Each row of a before or after table is a point. The points were changed in one or more steps. Then noise was added and the rows were shuffled. The steps act on how far a point lies along the listed directions, d1 being the first. What was done? A step turns or swaps two directions, mirrors them in a line or flattens them onto one, adds a multiple of one to another, or multiplies one. Angles are multiples of 10 degrees, from the lower direction toward the higher: turns from -170 to 170, lines from 10 to 170 but not 90. Use the fewest steps. Two steps may share a direction if one is a turn and the other turns, adds or multiplies; they go together, in the order done. Otherwise the lowest direction goes first.

Directions:
(1): -0.17; -0.49; -0.34
(2): -0.28; -0.25; +0.49
(3): -0.52; +0.29; -0.15
Before:
-0.42; -0.33; -0.60
-0.28; -0.12; +0.43
-0.39; -0.01; +0.11
-0.54; +0.38; +0.14
-0.51; +0.21; +0.26
-0.12; -0.06; -0.14
-0.52; -0.08; -0.80
-0.08; -0.69; -0.33
+0.37; -0.15; -0.13
+0.13; +0.20; -0.06
-0.45; -0.22; -0.67
-0.24; -0.02; -0.54
-0.26; +0.04; +0.44
After (13 x 3):
-0.42; +0.10; -0.16
-0.32; +0.45; +0.02
-0.16; -0.59; -0.11
-0.43; -0.73; -0.05
-0.43; -0.63; +0.07
-0.31; +0.11; -0.56
-0.15; -0.15; +0.06
+0.30; -0.14; +0.28
-0.26; +0.42; -0.10
-0.31; -0.35; +0.59
-0.37; -0.85; -0.19
-0.36; +0.22; -0.40
+0.16; -0.02; -0.11
Steps: turn d2 and d3 by 60 degrees; turn d1 and d2 by 70 degrees

Directions:
(1): +0.25; +0.40; -0.63; +0.36; +0.43; -0.05; -0.20; +0.43; -0.01
(2): +0.08; -0.21; -0.52; -0.16; -0.77; -0.21; -0.05; +0.25; +0.32
(3): +0.18; -0.01; -0.01; +0.43; -0.37; +0.65; -0.52; -0.26; -0.21
(4): +0.42; -0.21; +0.11; +0.52; -0.15; +0.08; +0.75; +0.19; -0.16
(5): +0.36; +0.84; +0.35; -0.21; -0.30; +0.05; +0.10; +0.05; +0.22
(6): -0.29; +0.20; +0.09; +0.67; -0.15; -0.57; -0.07; -0.40; +0.26
Before (9 x 9):
+0.28; -0.59; -0.22; +0.59; -0.53; +0.58; -0.18; -0.21; -0.07
-0.02; +0.60; +0.59; +0.36; +0.13; +0.50; -0.79; -0.47; -0.24
+0.39; -0.38; -0.55; +0.22; +0.16; +0.41; -0.13; +0.28; -0.26
+0.23; -0.51; -0.13; -0.07; -0.32; +0.00; +0.55; +0.21; -0.11
+0.09; +0.37; +0.92; +0.06; +0.23; +0.57; +0.12; -0.28; -0.12
+0.54; +0.20; -0.19; +0.48; -0.04; -0.37; +0.59; +0.54; +0.14
+0.09; +0.22; +0.03; -0.33; +0.02; +0.12; +0.24; +0.15; +0.15
+0.25; +0.71; +0.11; -0.38; +0.25; +0.17; -0.16; +0.35; +0.09
-0.22; -0.02; +0.39; -0.25; +0.26; -0.25; +0.09; -0.18; -0.18
After (9 x 9):
+0.39; +0.74; +0.41; -0.19; +0.68; +0.31; +0.15; +0.34; -0.14
+0.13; +0.26; +0.26; -0.17; +0.29; +0.16; +0.41; +0.02; +0.02
-0.19; -0.10; +0.34; -0.32; +0.26; -0.23; +0.12; -0.09; -0.17
+0.12; +0.41; +0.38; +0.00; -0.10; +0.63; -0.84; -0.16; -0.18
+0.05; -0.33; +0.16; +0.34; -0.09; -0.19; +0.51; -0.11; -0.10
+0.21; +0.38; -0.34; +0.59; -0.23; -0.78; +0.24; +0.20; +0.44
+0.12; -0.51; -0.28; +0.75; -0.53; +0.41; -0.33; -0.41; +0.02
+0.34; -0.21; -0.09; +0.67; +0.57; +0.33; +0.09; +0.00; -0.41
+0.05; +0.39; +1.02; +0.18; +0.30; +0.54; +0.16; -0.37; -0.17
Steps: add 1.5 times d6 to d2; turn d4 and d6 by 50 degrees

Directions:
(1): +0.10; -0.44; +0.27; +0.34; +0.29; +0.75; -0.03; +0.13; -0.34; +0.57; -0.33; -0.25; -0.25; +0.25
(2): +0.25; +0.02; +0.30; -0.13; -0.35; +0.42; -0.37; -0.59; +0.76; -0.11; -0.07; -0.15; -0.43; -0.17
(3): +0.54; +0.03; -0.78; +0.01; -0.49; -0.02; +0.06; +0.11; +0.14; +0.60; +0.34; -0.12; -0.08; +0.33
(4): +0.39; +0.19; -0.44; -0.14; +0.74; -0.22; -0.43; -0.16; +0.17; -0.08; -0.66; +0.10; +0.01; +0.32
(5): -0.64; +0.20; -0.56; +0.45; -0.21; +0.42; +0.25; +0.10; +0.24; -0.36; -0.33; +0.30; -0.29; +0.26
Before:
-0.42; +0.16; +0.28; +0.15; +0.38; +0.28; -0.59; -0.52; +0.60; -0.92; -0.62; +0.46; -0.04; -0.42
+0.20; -0.52; +0.18; +0.00; +0.00; +0.05; -0.08; -0.16; -0.27; +0.32; +0.07; -0.13; -0.14; -0.16
-0.22; +0.37; -0.58; -0.51; +0.62; -1.27; +0.15; +0.32; +0.01; -0.66; -0.23; +0.43; +0.79; -0.08
+0.02; +0.14; +0.15; +0.07; +0.18; +0.04; -0.22; -0.40; +0.57; -0.28; -0.20; +0.16; -0.13; +0.06
-0.22; +0.04; -0.46; +0.09; -0.44; +0.22; +0.24; +0.13; +0.15; -0.08; -0.04; +0.18; +0.11; +0.15
+0.97; -0.07; +0.14; -0.30; +0.41; -0.12; -0.37; -0.26; -0.05; +0.30; -0.25; -0.39; +0.38; +0.17
+0.20; -0.02; -0.25; -0.34; -0.09; -1.11; +0.19; +0.39; -0.35; +0.34; +0.77; +0.09; +0.53; -0.10
+0.04; +0.23; -0.26; +0.28; -0.17; +0.30; +0.32; +0.07; -0.14; -0.22; +0.17; +0.18; -0.01; -0.12
-0.26; +0.13; -0.07; +0.10; +0.28; -0.01; -0.23; -0.14; +0.17; +0.05; -0.44; -0.03; +0.13; +0.28
+0.11; +0.17; +0.38; -0.06; +0.49; -0.60; +0.07; +0.02; -0.42; -0.16; +0.14; +0.10; +0.36; -0.04
+0.26; -0.26; +0.27; -0.13; -0.44; +0.06; -0.03; +0.30; -0.39; +0.43; +0.40; -0.30; -0.03; +0.04
-0.43; +0.09; -0.08; +0.11; +0.71; -0.59; +0.07; +0.21; -0.45; -0.25; -0.31; +0.02; +0.46; +0.11
-0.62; +0.37; -0.46; -0.12; -0.14; -0.75; +0.49; +0.24; -0.17; -0.68; +0.27; +0.62; +0.40; -0.44
+0.32; +0.49; -0.23; -0.43; -0.96; -0.34; +0.20; -0.18; +1.00; -0.40; +0.77; -0.13; -0.05; -0.59
After (14 x 14):
-0.12; +0.12; -0.19; -0.06; +0.49; +0.18; -0.16; -0.33; +0.25; -0.38; -0.69; +0.38; -0.17; -0.12
+0.21; -0.33; -0.06; -0.12; +0.07; -0.34; -0.08; -0.10; -0.27; +0.17; +0.08; +0.03; -0.01; -0.16
+0.20; +0.27; -0.44; +0.25; +0.10; +0.22; +0.13; +0.01; -0.12; -0.19; -0.11; +0.22; -0.05; +0.02
-0.48; +0.03; +0.32; +0.11; -0.27; +0.14; -0.03; -0.21; +0.28; +0.00; -0.02; -0.15; +0.05; +0.00
+0.98; -0.08; -0.39; -0.36; +0.24; -0.41; -0.60; -0.22; +0.40; +0.67; +0.04; -0.20; -0.07; +0.22
+0.62; +0.07; -0.43; -0.31; +0.05; -0.43; -0.30; +0.25; -0.35; +0.33; +0.00; -0.10; +0.16; +0.30
-0.06; +0.06; -0.68; +0.08; -0.28; +0.21; +0.13; +0.15; +0.13; +0.03; -0.21; +0.22; +0.12; +0.30
+0.07; -0.18; +0.55; -0.37; +0.00; +0.37; -0.39; -0.59; +0.99; -0.31; -0.50; -0.18; -0.23; -0.33
-0.22; +0.09; +0.64; -0.05; +0.29; +0.12; -0.46; -0.65; +0.58; -0.47; -0.49; -0.21; -0.19; -0.17
+0.33; +0.05; -0.77; +0.11; -0.10; -0.23; +0.64; +0.83; -0.39; +0.52; +0.50; -0.19; +0.33; +0.08
-1.34; -0.18; +1.10; +0.50; +0.08; +0.49; +0.14; +0.02; -0.23; -0.98; -0.11; +0.40; +0.20; -0.78
+0.25; +0.08; +0.78; -0.12; +0.48; -0.06; -0.29; -0.44; +0.13; -0.25; -0.16; -0.02; -0.02; -0.20
-0.48; -0.06; +0.48; +0.31; -0.19; +0.07; +0.31; +0.05; -0.08; -0.17; +0.32; +0.18; +0.08; -0.15
+0.65; -0.14; +0.53; -0.26; -0.56; +0.03; -0.04; -0.22; +0.04; +0.31; +0.54; -0.45; +0.34; -0.17
Steps: multiply d1 by 0; turn d2 and d4 by -130 degrees; multiply d3 by 1.6
